Every row gives one point. Before rounding, the points of a table are all equally far from one centre. They may lie mostly on one side of it. Where is the centre, to within rounding?

Points:
[[-43  -6   0]
 [-37 -22  48]
 [-32  -8  44]
 [-26 -14  49]
 [ 10 -24  -5]
 [-48 -50  25]
 [-50 -19  34]
 [ -8 -64  12]
 [-36   3  12]
 [ -3   0   1]]
Centre: [-19 -29  16]

Points (18 x 12):
[[  0  32 -18  -8 -31 -16 -31  11  -8  37  28  -1]
 [-12 -60 -37  32 -29 -19 -46 -29 -22 -71 -35 -32]
 [ -3 -52  -5  39  -9  -8 -37  -2 -81 -24   6  34]
 [ 32 -28 -15 -12   0  29  18   7  12 -57 -18  30]
 [  1   7 -26  46   7  25  21  12 -28 -24   4  24]
 [ 15  14   5  13 -18  53 -39  23 -25 -16 -25  19]
 [ 27 -13   9 -42 -14 -32  -7 -37   2  -9  39  24]
 [  1 -20 -31 -48 -62   5 -22 -10 -34 -27   4   8]
 [ 25  -1 -49  -4 -25  39 -36  17 -42  19   2  24]
 [ 33  19 -27   1 -52  10 -25 -45 -32  15 -13  34]
 [ 26  17 -46  18  25  31 -50  14 -33 -24 -13  46]
 [  0 -32 -62  20 -19 -18 -23  49 -16  39  12  -1]
 [-41 -44 -41 -31 -49 -24 -68  -6 -10 -29 -26  13]
 [ 23   9 -15 -31 -29  10 -71  33 -12  16 -54  12]
 [ -2 -26 -52 -32 -26  35 -61  18 -28   7 -41  15]
 [ -4   0 -72  14  34 -20  -5  37  13  18 -51  -5]
 [ 35 -32  -3   0   4 -17 -40  64 -50 -42   6 -16]
 [ 34 -14 -19  20 -32 -60 -48   8  33 -58 -55  29]]
Centre: [ 14 -22 -19   7   1 -23 -30  -8 -12 -11 -23   2]

Points, 31 rows:
[[ 29  -6 -48 -61   2 -26  33 -37 -14  28  39 -23 -38  68  -6 -14 -10 -37
  -31 -32  24   0 -15 -24]
 [-44  12 -37 -15 -48 -20   7  -3 -39   9  30 -18  -4  40   7 -18  15 -65
  -20 -54   2  -5 -47 -20]
 [ 56  19 -27 -50 -64 -15  40   4  36  13  18   4   2  52  42  47  29 -16
  -11   3 -17  -6 -25  -6]
 [ 28  19 -18 -97 -66  -6  -4 -14  10  14  24  11 -23  23   7  45 -12 -13
  -35 -19  18 -35  13 -58]
 [ 18 -40 -52 -56 -50  -7  52   7 -47  -5  12 -11   2  -7   0  55  18 -34
    5 -18 -42   9   6 -18]
 [  8  11 -36 -16 -48   8  11   1   5  29  61 -43   0  23  38 -20  38 -25
  -31  -2  14   8 -52   3]
 [ 17  12 -47 -66 -16 -36  39  18  -9 -20  49 -38 -19   9  17  32  -6   4
  -22  33  -3 -47   2 -45]
 [ 23 -15 -24 -43 -38 -70  44  19 -40  37  54 -45   3  23  33  16   9  16
  -12 -14   0 -10  12  -9]
 [ 39  15 -36 -24 -61 -21  23  -6 -37  41  65 -12  -4   2   2  18 -15 -40
  -24 -12  -1 -15 -44  12]
 [ 16 -17 -48 -34 -50  -4 -21   1  -2  48  40 -23  29  34  38  30  -2 -23
   23  -1  13 -29 -36 -39]
 [ 15  33 -68 -21 -28  34  21 -10 -41  17   8  -8   2 -36   6  15 -12   4
    1 -33   7  30 -10 -55]
 [ 67 -15 -21 -11   8 -16  44  35  19  23  22  38 -31   1   7  22  22  -9
   28 -34  16  -8   6 -60]
 [ 10 -25   2 -25 -21   6  47 -17 -63  54  23 -34  -9  44  20  33  51 -16
  -32  13  -7  -3 -36 -12]
 [ 35 -18 -44 -57 -40 -55  19 -27 -22  14  52 -21 -39  11 -17   3  37 -47
  -10   4  -9 -31 -31  12]
 [  9 -38 -18 -38 -45  -6 -10 -11  26  25  36  -2  11  47  -9   6   4 -66
  -28 -46  -9  -4 -18  22]
 [ -2  -8 -21 -49 -73 -31   9  -3 -72  27  42 -35 -25  51 -10  34  29 -17
  -22  -6   7 -11 -37 -13]
 [ 34  27 -55 -53 -57  -1   9  24 -41  35  12 -49 -19  -8  29  -2  -3 -28
   21   2  17  -6 -10 -19]
 [  9  -2 -56 -36 -48 -53 -12 -52 -46  15   8 -31   0  -3  25  22  -2   7
   17 -13  25 -33 -27  -5]
 [ 42   4 -17 -69 -39 -14  16   0  20  -5  28 -33   6  -9  66   8  38   3
  -23 -17  19   6 -44 -46]
 [ 31   2 -37 -29 -29  14  76 -18  10  41   0  -5 -42  34  11  61 -21 -12
  -21   3 -10 -18 -35 -44]
 [  6   3 -34 -50 -63 -28  39 -61  -4  43  64   7 -19  36 -24   0  26 -58
    3  -5   1 -41 -47 -33]
 [ -6 -10 -67 -58 -32  12  12 -11  -5  31  46 -29  21 -26  35  31  19 -15
    9  19 -27   8 -14 -24]
 [ 43  -4 -27 -61 -24   0  10 -16  -9  25  18 -30   2  24  35  21 -11 -57
  -32  15 -20 -38 -37  -6]
 [ 25  -1 -12 -72 -65   7   1 -20 -21  11  22 -31 -21  16  32  29   7 -68
  -38  25 -20   2  -8  -1]
 [ 24  20 -36 -50 -47  -2  44   6  -9  12 -14 -57 -17  22  24   6 -43   2
   -8 -17 -20  14 -50 -10]
 [ 50 -21 -57 -38 -37 -45  21 -60 -38  -6  18   2  -1  32   7 -28   1 -31
  -21 -38 -19  -1 -18 -44]
 [  9 -37 -12 -53 -71  12 -19 -13 -44 -26  19 -20 -15  50  32  -4  22 -49
    1 -15 -21   2 -30  -9]
 [ 34 -19 -75 -73 -19 -28  62 -40   2  11  23 -12   2  18  21  25  25 -18
   24 -32  -3 -30 -16 -30]
 [-14   5 -78 -21 -22  13  36 -30 -38  11  28 -40   0   9  41  12  54 -14
    7  12  -5  37   3 -37]
 [ 22   0 -21 -80 -61  -9  24  -1 -25 -41  10  -7  10 -18  41  30  28 -13
   -6  39  36  27  -6  -6]
 [ -1 -35 -52 -17 -49 -44 -12 -62  -6  32  18 -11  32  51  28 -12  10 -34
  -10  10 -10  18 -17 -47]]
Centre: [  0   4   7 -24 -31 -14  27 -19  -2   3  16  -6  -7  14  -8   6  12 -13
  10  -3   6   2  -1 -32]

Points:
[[   4   35   53  -26  -35   -3    9  -40  -44  -10  -31   16   31   18
   -18   -6  -68    7   17  -21  -12   14  -12   30]
 [  19    0   25  -37  -43    3   18  -45  -42  -11    8   10    9   25
    25    6  -75   47   -9    1  -67   23   12   -3]
 [  30   14   27  -16  -37  -17   35  -28  -13    8  -15   -3   22   21
    -2  -16 -100  -19    6   -3   -8    1   -9  -26]
 [   3    3   46  -45  -29    1   15  -46  -56    1  -19  -57    0  -11
    22    3  -79  -17   -4   -2  -38   43  -20   12]
 [  18  -25   67  -17  -28  -23  -45  -27  -29    2   -3  -13   33    6
    -1  -12  -87   -9  -30   22  -26   20    5  -14]
 [  -1   48   38   -4  -23   -7    0   -7  -11  -29   29   -9   42   -2
    17   20  -89  -29  -15   -2  -52   26    8  -14]
 [  16   32   18  -33  -53   -7  -17    4  -56    9  -28  -19   29   30
   -11    4  -46    2   -6   12  -87   50   11  -17]
 [  16    2   33   -3  -78  -23    3  -29  -56   45    0   10   33    2
    -5  -26  -73  -19   23   -4  -29   21  -15    5]
 [   9   -3   35  -33  -48   18   -4  -55  -36    1  -38  -33   25   -3
    44   17  -72    3   -6   29  -67   38    7   -5]
 [  -3   25   50  -53  -67  -31  -30    0  -27   -5  -11   -8    5  -34
    23   32  -64   -9  -10    9  -37   17   -5   21]
 [  21  -28   49    8  -29  -18    4  -43    0  -12    0   28    7   39
     1   -4  -69   18   27   27  -18   24    7  -16]
 [  22   20   50  -17  -58  -21  -14  -34  -36   10  -14   20   25   -5
   -11  -12  -69  -60   10    7  -22    9   17    8]
 [  43  -18   36  -23  -33   -8   41  -29  -47   14   -2   -1   44    4
    -8    9  -66   17   -7    6  -64   17   25    9]
 [  38   16   26  -32  -14  -16   23  -12  -37   -1  -34  -16   63   25
    -2  -31  -67  -42    3    4  -55   29  -13   23]
 [   5   12   38    3  -31  -31   18    2  -35  -35    3  -48   10  -16
   -12   44  -65  -17  -13   -4  -43  -11  -22   15]
 [  27   -4   32  -12  -65   22    4  -48  -60  -29    2  -18   33   -2
   -42   15  -31  -22   23   -2  -43   18    3   26]
 [  32   19   16  -48  -71   -4  -30   -6  -56    2   -5  -39   28  -40
     3   -2  -60   -6  -21   10  -65   15  -13  -17]
 [ -26   13   57  -20  -34  -11  -23  -47  -28   14  -14    4   16  -10
     1   41  -65   11   -4  -16  -60   37   10   26]
 [ -32   18   54  -25  -39   -3    9  -34  -56   23   22   24   54    1
   -24   -6  -58    8   -2  -19  -23   35    2   -6]
 [  10   -9   50   -1  -73  -15   -7  -23  -18  -16  -44   -1   18    0
     8  -22  -71  -26   22   33  -52   37  -33  -22]
 [  10   54   46  -35  -17    5    8  -19  -47    6   -3   43   12   13
    22   22  -69   -5  -12    3  -48   29    2   14]
 [  -2   31   28  -42  -35   -8   -2  -15    2    0  -10    1   30    8
   -25   14  -87   12   24    8  -68    8   35   -3]
 [  24   21   36  -65  -31  -31   -9  -40  -18   11  -26  -20   48  -10
    12   35  -62  -17   14   37  -72   15   -6    2]
 [   7    6   49  -11  -16  -32   36  -23  -33   20   -7  -27   12  -47
     3   15  -73    5   14   43  -11    9   11    9]
 [ -11    1   23  -16  -80   -5   -1  -20  -57  -29    2  -16   31   11
   -31  -15  -47  -13  -19   43  -70    5   10   25]
 [  10   19   30  -22  -45   -9    3  -52   -9    0  -26    5   49   11
    -8   20  -56  -42   -6   38  -27   30   36   10]
 [ -34   30   57  -33  -73  -30   -1   -1  -47   -4    3  -54   16    9
     8    8  -56    8  -21    0  -41    1   -3   -7]]
Centre: [ -3   1  18 -18 -18  -1  -6 -15 -18   3   4 -11  17  -1  12 -11 -17  -7
   8  10 -39   7 -13  -3]

Points, 28 rows:
[[ -3  -3  14  57  15 -43  30 -31 -36  22 -36 -27 -32  34 -22  32  -4   6
   37 -18  17  44 -18  53]
 [ 20   5 -16 -12   5  -2  60 -50 -46 -11 -55 -20 -30  -9   6  21   7   2
   37  -7  51  39  -3  46]
 [ 33 -20   3  51   9 -47  49 -40 -36  35 -55  -3  -7 -10  -2  19   9  19
   51   1  35  -4   0  46]
 [  4 -16  -6   4 -14 -52  27 -47 -23   3 -44  17 -13  15  33  60  -8  13
   38  21  75  21 -14  50]
 [-10  36   7  27 -24 -62  21 -40 -40  23 -24  -8 -26  21  35  63 -14  -1
   17  -8  50  27  15  32]
 [  1   2  10   1  -8 -41  29 -16 -59  76 -45 -18   3  23  -1  32  -8   0
    2   2  -6  16  11  60]
 [ 16  12   5  19   3 -35  23 -77 -45 -19 -12 -10 -22  26  30  -5 -25  21
   23  10  29  15  14  20]
 [  6  15  18  27  -8 -59  63 -38 -50 -14 -29  21 -16  22 -19  33   3  -4
   41 -21  15  36  -4  41]
 [ -5  41  -1 -22   8 -55  72 -12 -59  15 -34 -11 -32  44  28   6 -25   5
   42 -24  34   8 -28  20]
 [ 11  -1  35  26 -14 -50  71  -9 -41   9 -32 -30  -3  10  34  29  11   6
    2 -17  34  41   0  27]
 [ 11  21 -25  22  -6 -41  51 -38 -57  11 -18   2 -16  -4 -19  30 -25   1
   36 -16  29  44   1  39]
 [ 23 -19   9  13  14 -32  68 -36 -48 -24 -31  25  -5  28   5  54   9 -32
   19  -7  57  23 -32  21]
 [ -7   1  15  29  -7 -30  62 -53 -22   8 -25 -38 -13   6  40  19 -31  18
   68   1  32  14 -12  18]
 [-10  23  -5  12 -28 -23  57 -13 -50   9 -26 -24   8  33  22  31  16 -10
   59   3  17  29  -3  51]
 [ 14  22  10  28 -23 -22  51 -57 -27   8 -62 -22 -19  -9  53  40 -26 -11
   41 -39  22   4  -2  47]
 [  2  -2  -1   3   0 -52  36 -22 -39  29 -68 -14  -3  24  -3  50 -29  23
   52 -34  53  34 -18   6]
 [ 22   7   0  12 -19 -41  64 -52 -25  23 -30  27 -16  -1  35  15   7 -17
   46 -27  23  49  -6  28]
 [ -5  12  -9  12   2 -62  54 -19 -39  -5 -64 -42 -21  14  32   8 -23   7
   47 -23  49  16   6  24]
 [-23   9  36   7  10 -15  49 -43 -43  16 -36  22 -54   7  21  71 -18 -22
   -7 -36  12  16  -4  79]
 [ 22   4   0  40  -1 -46  56 -38 -33  12 -22 -11 -33  35  42  32   1  -6
   47  12  39  24   5  71]
 [ -1  -2  10 -10 -13 -33  35 -40 -31 -10  -9 -17 -21   3  39  27   9 -16
   60 -49  24   8  26  43]
 [ -3  29  -1  -1 -45 -31  18  -7 -53  34 -26   2 -36  10  54  49 -38  -6
   11  -7  31  27  -1  42]
 [ 16  10 -16  55 -18 -26  44 -25 -47  11 -24   5 -32  46 -14  55   2  14
   30 -23  35  42   8  35]
 [-29 -11  38  23  -2 -40  63 -18 -47 -23 -21   7   1  35 -23  24  -1 -13
   55 -16  39  20  23  38]
 [ 25  15   7  21   1 -44  46 -43 -47  45 -40 -30 -33  30  -3  27  -4   9
   37 -52  52  23 -14  40]
 [ -6  17  10  17 -36 -52  -2 -29 -34   9 -32 -10  -5  -8   0  26  -9   6
   35 -39  24  32 -35  23]
 [ -4 -18  12   8 -23 -46  54 -12 -34  40 -37  41  13  17  29  56 -14 -26
   47 -32  56  22 -12  44]
 [ -9  18   9  22 -28 -61  56 -22 -55  23 -32  -2  -5  26  25  66   9 -21
   36  -9  41   6 -12  23]]
Centre: [ -2  11  11   5   9  -3  34 -11   5  17 -38  14 -18  27   4  18 -14  -4
   9  -8  32 -12  -2  28]

Points:
[[ 17 -42   2  54  49 -32 -25  43 -17  29  29   5  16  -9  23  -3   2  -3
  -11 -26  -1  18 -57  14]
 [ 19  26   2  11  34 -23 -11  11  22  62  35  25 -45  -5  50  -2  53 -24
    4 -22   0  38 -48  14]
 [ 26 -29 -13  62  21 -21  29  16  43  52  35   4 -19 -16  41  27  26  26
  -41 -24 -16  28 -54  25]
 [  9   3 -15  32  49 -22   6  -1  -9  47  29  11 -39 -18  56  23   0  34
  -22 -33  13  39 -49  12]
 [ 12 -25  11  51  46 -22 -15  19   9  40  55   1 -42 -11  50  48   4  -1
   -6 -16  -7  18 -59   4]
 [ -9  17  14  16  29 -38  13  22  17  27  -5   5 -13 -27  52  34  16  15
  -14 -49 -23  26 -60   0]
 [ 36  37  -1  15  43 -23   2  52  -1  36  15  11 -61  -3  36  31  -3  16
  -56 -24  -8  27 -55  -5]
 [ -2  11  -6  53  62 -19 -18   4  30  22 -16   8 -24  19  56  14   6 -19
  -21 -37  16  10 -62 -30]
 [ 10  -5  18  77  29 -29  18  38  19  20  34  11 -18 -20  29  15  45  23
  -18  -9  -2  41 -48  27]
 [ -2 -35  -2  70  26 -17  21  20  53   5  13  21 -31 -12  46  -9  16  -3
  -11   6  10  26 -73   7]
 [ 19 -16  -9  20  31  26  11  53  54  53  56  46   5 -27  50   9   5   0
  -25   5  34   6 -57 -15]
 [ 28  18   5  22  68 -15   1  58   7  27  11  34 -13  -2  98   5   0   3
  -49   5   7  40 -46  -1]
 [ 28 -37  -9  46  63  22  23  19  -1  53  45  37  -8 -26  17  10   3   0
  -41   7  10  38 -62  -7]
 [ 18 -30 -22  26  40 -38 -12   4 -23  38   7  13 -23 -33  45   1   5  25
  -11 -10  19   3 -62  15]
 [ 18  17  -1  38  31 -41  -5  -8  52  48  -5  16 -24 -28  44  52  36  11
  -41  12  20  25 -40 -21]
 [ 23 -29  -2  46  43   2  10 -14   4  12  40  -1 -55 -24  83  15  26  12
  -37   0  13  -6 -36  49]
 [ 18  18  24  41  79  -5   3  41   0  43  12   4 -38   3  83   3   1   7
  -37 -39  22   5 -62  16]
 [ 12 -26 -16  60  76 -17  -2  12   6  40  40  10 -16  19  56  17   6 -28
  -52 -12 -17  10 -55   5]
 [ 23  -2  11  67  57 -12  41  13  36  43  19  23 -26  15  56  13  52  14
  -48 -28 -15  37 -41  33]
 [ 34   8 -36  35  31  -5 -27  15  23  62   1  47 -34 -17  39  23  28  -8
   -3  -1 -18  20 -45   8]
 [ 27  11  14  56  46 -48  41  26  17  34   2  28 -20 -20  50  -2  21  18
  -23 -31   1  38 -58   7]
 [ 14   2  13  47  15   5  14   6  14  22  18   1   2   1  35   8 -13  24
  -29 -50  21   8 -84  20]
 [ 10   9   5  26  19 -26 -16  38  11  68  -1  12 -53 -20  34 -35  13   4
  -30 -44 -11  40 -35  11]
 [ 15  19  -6  50  38 -26 -30  38  40  16  23  -3 -49  11  68  -7   0  -3
  -27 -33 -13   6 -57  17]
 [ 31 -36 -20  68  33 -23 -11  27  30  14  15  11 -14  -6  48  32  35  -3
  -20 -10  21  33 -61  38]
 [ 28  14   1  48  58 -28 -19  23  34  11   3   0 -17 -42  54 -10  28  18
    4 -20  -9  18 -71   7]
 [ 32 -12 -10  38  14  -8  13  27 -16  10 -10   5 -36   6  41  32   3   8
  -39 -24  57  10 -70  15]
 [  0   1   5  52  36 -21  22  18  28  46  35  14 -61 -22  62  -7   2   7
  -44  11   6  32 -56  23]
 [  9   1  24  74  51  11  18  26  -7  19   4 -25 -33 -29  17   0  17   9
  -16   7  -3  48 -49  43]
 [ 13 -19 -32  23  50  -5 -11  11  -3  22  40  35  -3 -13  18 -15  -3   9
  -28 -13  -1  53 -59  23]
 [ 12 -15   4  28  56 -22   5  11  45  53   7 -17 -18 -60  14   9  19  47
   -1 -10  31  40 -53   2]]
Centre: [ 31 -14  18   5  43   5  11  22  30  22   5  -4 -15   3  27   3  13  -1
 -25   0   7   4  -4   4]
